Each row of a before or after table is a point. The points were changed in one or more steps. Then noise was added and the rows were shuffled. The steps act on how far a point lies along the listed directions, d1 being the first. What was done? A step turns or swaps two directions, mirrors them in a line or flattens them onto one, adds a multiple of one to another, or multiplies one. Angles are multiples of 10 degrees, from the lower direction toward the higher: turns from -170 to 170, lines from 10 to 170 but not 90. Use the fewest steps. Two steps may share a direction if one is a turn and the other turns, adds or multiplies; they go together, in the order done. Otherwise the lowest direction goes first.
(in the rows, 128 means zero)

Directions:
(1): [ 97 154 182]
(2): [ 70 101 107]
(3): [142  72 163]
Before (9 x 3)
[[210  75 131]
 [163 177 131]
 [130 165 101]
 [ 92 101  65]
 [130 150 139]
 [155 185 134]
 [126 151 118]
 [ 67 110  47]
 [162 180 111]]
After (9 x 3)
[[ 69 140 121]
 [112 133 109]
 [191 204 159]
 [ 71 143 109]
 [ 97  64 196]
 [106 168 127]
 [176 174 168]
 [ 69 157 131]
 [114 149 122]]
Steps: turn d1 and d2 by 160 degrees; turn d1 and d3 by 20 degrees

Directions:
(1): [176  68 122 167 164 146]
(2): [145 162 122  98 154 206]
(3): [135 104 186 131  66 163]
(4): [186 186 134 171 111 112]
Before (8 x 6)
[[116 116 172 142  84 116]
 [ 73  77 111 165 115  24]
 [ 92 111  67  79 206 121]
 [ 91 141 165  97 103 164]
 [124 119 150 103 112 178]
 [162 147 151 114 164 163]
 [ 64  61 147 112  70  52]
 [140 170  99 100 138 113]]
After (8 x 6)
[[ 64 229 105 102  97  89]
 [115  72 120 117 154 138]
 [166 123 127 148 109  95]
 [ 41 169  97  61 109  67]
 [ 94  64 129 132 150 106]
 [169 171  69 146 189  84]
 [165 103 154 139 161 151]
 [ 70 112 143  96 111 122]]
Steps: swap d1 and d2; turn d3 and d4 by -70 degrees

Directions:
(1): [105 123 106  87 138  76  50  84 143]
(2): [130 106  71 126 168 124 102 216 121]
(3): [118 143 151 142 236 128 142 102 113]
(4): [115 140 131  58 122  81 177 142  68]
Before (10 x 9)
[[145 148 166 150 166 141 171  86 114]
 [134 140 102 114 182 118 123 128 132]
 [123  89 102  78 143  79  68 138 126]
 [127 131 119  88 135  88  40 131 130]
 [112 124  95  79 164  76 106 174 103]
 [128 107  49  93 149  89  94 224  88]
 [137 149 138 111 105 142 174 116 129]
 [133 105 101 219 157 157  68 130 205]
 [131 161 168 167  88 143 229  98  85]
 [149 169 199 169 127 177 204  80 121]]
After (10 x 9)
[[126 140  92  89 193  95 153 208  68]
 [126 131  94  86 133 110 126 150 125]
 [138 129 114 116 204 107 143 147  99]
 [100 132  63  85 151  56 128 179  62]
 [119 141 160 138 124 112  88  48 163]
 [127 149 178 140  65 117 103   6 144]
 [147 139 169 203 111 178 235 150 129]
 [153 137 161 175 110 165  75 110 170]
 [146  98 158 166 113 152  85  76 177]
 [144 148 135 135 163 138 135  85 147]]
Steps: turn d1 and d4 by -90 degrees; multiply d2 by -1

Directions:
(1): [163 172 168 180 137 181  96  71 120 121 173]
(2): [205 103 109 165 137 127 111 200  85 156 143]
Before (9 x 11)
[[100  94  97 100 123  96 162 181 122 121 101]
 [145 134 123 141 126 138 124 144 131 125 124]
 [180 118 131 169 130 129 113 165 106 133 144]
 [163 116 121 153 136 156 124 136 110 130 146]
 [114 128 127 105 129 130 148 117 141 126 115]
 [129 135 127 142 125 135 145 126 117 126 141]
 [114 113 117 111 128 105 152 136 141 125 115]
 [135 160 154 157 138 165 120  71 129 115 151]
 [155 129 127 152 131 147 113 126 117 129 132]]
After (9 x 11)
[[134 133 127 142 127 136 144 130 117 128 141]
 [110 169 162 145 134 166 124  47 142 105 147]
 [107  93  96 105 125  96 161 189 118 125 104]
 [ 90 134 133  94 127 132 155  92 157 116 111]
 [181 121 121 164 134 149 111 148 101 140 136]
 [248  94 115 203 140 130  97 226  67 157 156]
 [204 105 112 172 139 154 114 174  86 146 155]
 [164 128 119 151 129 136 120 160 120 131 125]
 [102 116 120 105 128 106 154 123 149 120 112]]
Steps: multiply d2 by 2.5
